Each row is a point. The points of each table are mixes of a few directions, plus a little noise. Count the directions of each table, and those that both share. Where both have some left over, give the other angles between the two spaces (their principal angles), to ten degrees, smallest first.
In the rows, zero is written as 128.

First (7 x 2):
[[ 71 216]
 [164  73]
 [141 107]
 [106 162]
 [161  77]
 [152  91]
 [100 170]]
Second (6 x 2):
[[144 103]
 [127 129]
 [ 87 190]
 [ 87 189]
 [179  48]
 [141 108]]
Directions: first 1, second 1, shared 1

First (7 x 3):
[[121 129  46]
 [156 103  36]
 [ 98 151 188]
 [ 71 165 158]
 [114 139 166]
 [141 121 181]
 [192  88 116]]
Second:
[[132 124 104]
 [204  81 176]
 [ 78 161 109]
 [133 124 135]
 [ 94 151 167]
 [208  78 132]
 [ 49 175  75]]
Directions: first 2, second 2, shared 2

First (7 x 4):
[[ 82 148  41 164]
 [157 115 184 105]
 [159 114 187 104]
 [103 139  80 148]
 [124 130 120 131]
 [101 140  77 149]
 [170 109 208  95]]
Second (6 x 4):
[[152 119 173 111]
 [124 130 119 131]
 [162 112 198 101]
 [ 66 156   7 178]
 [137 123 148 119]
 [126 128 124 130]]
Directions: first 1, second 1, shared 1

First:
[[135 198 107 135 130 144]
 [156 108 123  89  80 193]
 [ 97 170 128 178 187  51]
 [121 119 133 133 137 113]
 [135  11 159  92  94 145]
 [124 232 100 158 158 115]
 [139  52 144  95  93 157]
 [118 136 130 143 146 103]]
Second (7 x 6):
[[115  46 156 126 131 100]
 [147 140 118 106 100 172]
 [ 96 153 133 174 183  55]
 [105 122 138 155 164  75]
 [136  45 147  98  97 150]
 [147 140 117 107 100 171]
 [148 249  87 130 120 173]]
Directions: first 2, second 2, shared 2

First (9 x 9):
[[178 102 217  90 158  56 158 218  72]
 [137  94  72 143  59 162 111  99 128]
 [ 69 135 222 176 142 180 209 104  69]
 [160 157  98  85 180  65  82 164 179]
 [104 141 100 147 120 158 124  93 145]
 [164 153 101  84 179  62  79 168 180]
 [114 148 130 134 146 132 129 117 140]
 [ 85 149 116 155 134 167 134  80 144]
 [141  71  95 143  34 171 132 107  97]]
Second:
[[126 124 129 131 123 134 131 125 125]
 [150 148 131  96 172  78 108 163 151]
 [163 161 130  79 201  50  94 183 167]
 [101 102 124 164  71 188 156  83  97]
 [149 147 130  99 173  82 107 162 152]
 [147 146 130 102 165  88 110 157 149]
 [ 94  97 125 177  57 206 161  74  90]
 [147 147 129  99 171  81 108 159 151]
 [ 76  79 123 202  18 249 182  46  69]]
Directions: first 3, second 1, shared 1

First:
[[160 119 111 110 108 125  65 167 130 197 120]
 [138 147 130 143 127 131 125  25 148  65 127]
 [109  94  34 176 138 142  98  66  71 161  93]
 [131  87 114 121 129 107 106 192 138 189 121]
 [110  62  61 134  86  91 147 140 148 212 137]
 [ 92 165  91  71  90 137 147 100 171 153  70]
 [134  58 154 169 130  78 177 164 143 130 202]
 [ 95 135 181 132 194 124 163 110 160  33  93]
 [191 232 197  89  96 187  91 174  71 115 181]
 [120 178 205 132 185 159 163 138  99  25 136]]
Second:
[[133 146 135 119  85 136 163 158 101 152 179]
 [138  61 170 122 229  88  37 221 194 139  50]
 [138 135 108 138 159 141  67  81 124 113  79]
 [139 172  83 121  72 152 117  26 122 130 124]
 [102 129 111 140 107 122 189  61 137  92 142]
 [103 130 137 145 107 130 214 142  90 109 184]
 [146 170 126 109  52 153 157 170  73 178 199]
 [123 143 120  99  47 113 192 111 157 152 179]
 [133 165 116 139  95 162 156 120  58 129 170]
 [126  58 162 138 247  88  43 182 197 113  36]
 [127  97 140 145 206 117  69 134 151 105  64]]
Directions: first 6, second 4, shared 4

First, 9 rows:
[[174 155 192 179  57 198 164 132  44 134 235 169]
 [ 77 157 139  97 101 127 149  94 158 120  70  91]
 [ 99 107  73  86 207  90 119 149 156 139 121 126]
 [101 102  54  77 239  81 120 171 142 155 166 145]
 [ 25 182 136  57 112 136 190  86 158 128  84  83]
 [168  63 113 157 199 148  99 132 143  66  68 139]
 [174 118 153 174  85 135  99 120 126 116 105 128]
 [211 117 178 205  70 173 114 136  72 119 183 165]
 [123 151 117 121  81  67  94 132 153 176 120 106]]
Second, 8 rows:
[[175  81 158 206 116 157  80  64 101  42 123  86]
 [ 24 195 105  61 105  71 140 108 125 183 169 114]
 [120 104  94 131 163  85  80 115 124 117 148 106]
 [189  69 140 155 137 185 142 144 151  58  42  75]
 [127 161 133  79 173 165 225 175 152 195 177 193]
 [ 63 184 104  62 135  87 159 154 135 210 176 170]
 [145 137 153 141 102 156 145 135 126 128 110 146]
 [181  91 136 190  94 119  54 132 111  90  77 136]]
Directions: first 4, second 5, shared 2; angles 30, 40

First:
[[127 123 135 125 111 161 113 114  89 145 148 116 155 137]
 [126 120 136 125 108 166 112 111  86 146 149 114 160 139]
 [128 134 123 130 144 100 141 139 160 113 111 139 104 120]
 [128 123 137 127 111 160 113 114  91 144 146 115 155 138]
 [127 127 129 126 125 135 126 127 120 131 132 125 133 130]
 [129 132 122 130 140 104 138 138 156 115 113 137 108 122]
 [128 124 135 128 115 153 118 118  99 141 142 118 149 136]
 [127 127 130 128 122 137 123 124 116 133 134 124 136 132]
 [132 147 105 134 184  21 174 176 249  74  64 170  39  98]
 [130 129 125 129 137 112 135 135 146 121 119 135 114 124]
 [127 122 134 126 112 158 115 116  93 144 146 116 155 137]]
Second (11 x 14):
[[126 127 139 121 129 144 125 126 124 158 140 146 138 119]
 [125 127 137 119 123 150 120 121 118 169 147 152 144 118]
 [128 132  99 133  95 129 108 103 106 131 144 124 142 135]
 [129 128 128 129 131 124 131 131 131 120 123 124 124 130]
 [130 127 131 134 144 109 142 143 144  93 106 110 109 134]
 [133 131 104 145 126  91 135 132 138  58 100  86 105 148]
 [123 126 142 113 120 163 116 116 112 194 159 166 154 112]
 [137 129 113 152 154  65 158 158 165   9  66  61  77 154]
 [124 124 162 111 145 159 131 135 129 187 145 166 142 108]
 [128 132 100 134  98 127 110 106 109 126 140 121 139 136]
 [125 125 152 117 142 147 132 135 131 163 137 152 135 115]]
Directions: first 1, second 2, shared 0; angles 40

First (10 x 20):
[[159 167 139 149 155 115 150 122 154 112 182 184  79 109 108  85  84 148
  103 129]
 [115  91 124 114 108 142 129 135 118 156  85  94 165 142 138 173 152  92
  146 113]
 [169 111 137 158  98 109 116 108 146 121 112 124 120 140 116 117  94 163
  113 142]
 [164 111 119 121 140 157 136 128 118 148 127 137 139 130  96 139 127 117
  149 123]
 [121 153 126 166 143 118 126 123 104 113 159 137 104 144 145 108 119 171
  119 159]
 [115 101 125 101 114 140 136 139 139 154  93 110 159 121 133 166 143  68
  142  92]
 [ 82 148 147 104 167 138 184 151 118 151 162 149 111 127 140 146 163 102
  115 120]
 [139 145  90 176 124 123  89 121 121 110 132 130 133 119 153 115  84 112
  151 113]
 [ 93 113 108  72 133 158 111 146 106 136 102  98 172 118 129 153 182  88
  164 113]
 [123 140 163 118  97  80 103 109 156  78 127 117  98 131 122  78 132 220
   78 177]]
Second, 9 rows:
[[171 114 130  67 136 153 106 121 127 112 126 131 137 117  56  97 156 176
  140 157]
 [102 136 126 165 124 113 140 132 129 137 130 127 122 134 171 146 111  99
  120 110]
 [204 105 132  27 143 170  90 116 126 100 123 131 146 109   7  77 175 210
  148 178]
 [ 88 140 127 183 120 105 149 135 128 142 131 126 119 138 193 155 102  83
  117 102]
 [ 87 140 127 182 120 106 149 135 129 143 130 126 118 138 194 157 102  83
  117 102]
 [156 120 130  91 134 142 114 123 127 119 125 129 134 122  84 108 145 157
  135 146]
 [ 99 135 126 168 124 112 143 133 128 139 130 126 123 136 174 150 108  95
  120 109]
 [132 127 128 121 129 132 125 127 128 126 128 128 129 128 121 125 130 132
  129 131]
 [112 132 128 148 125 119 136 130 129 133 129 127 125 131 151 137 120 112
  125 118]]
Directions: first 6, second 1, shared 1
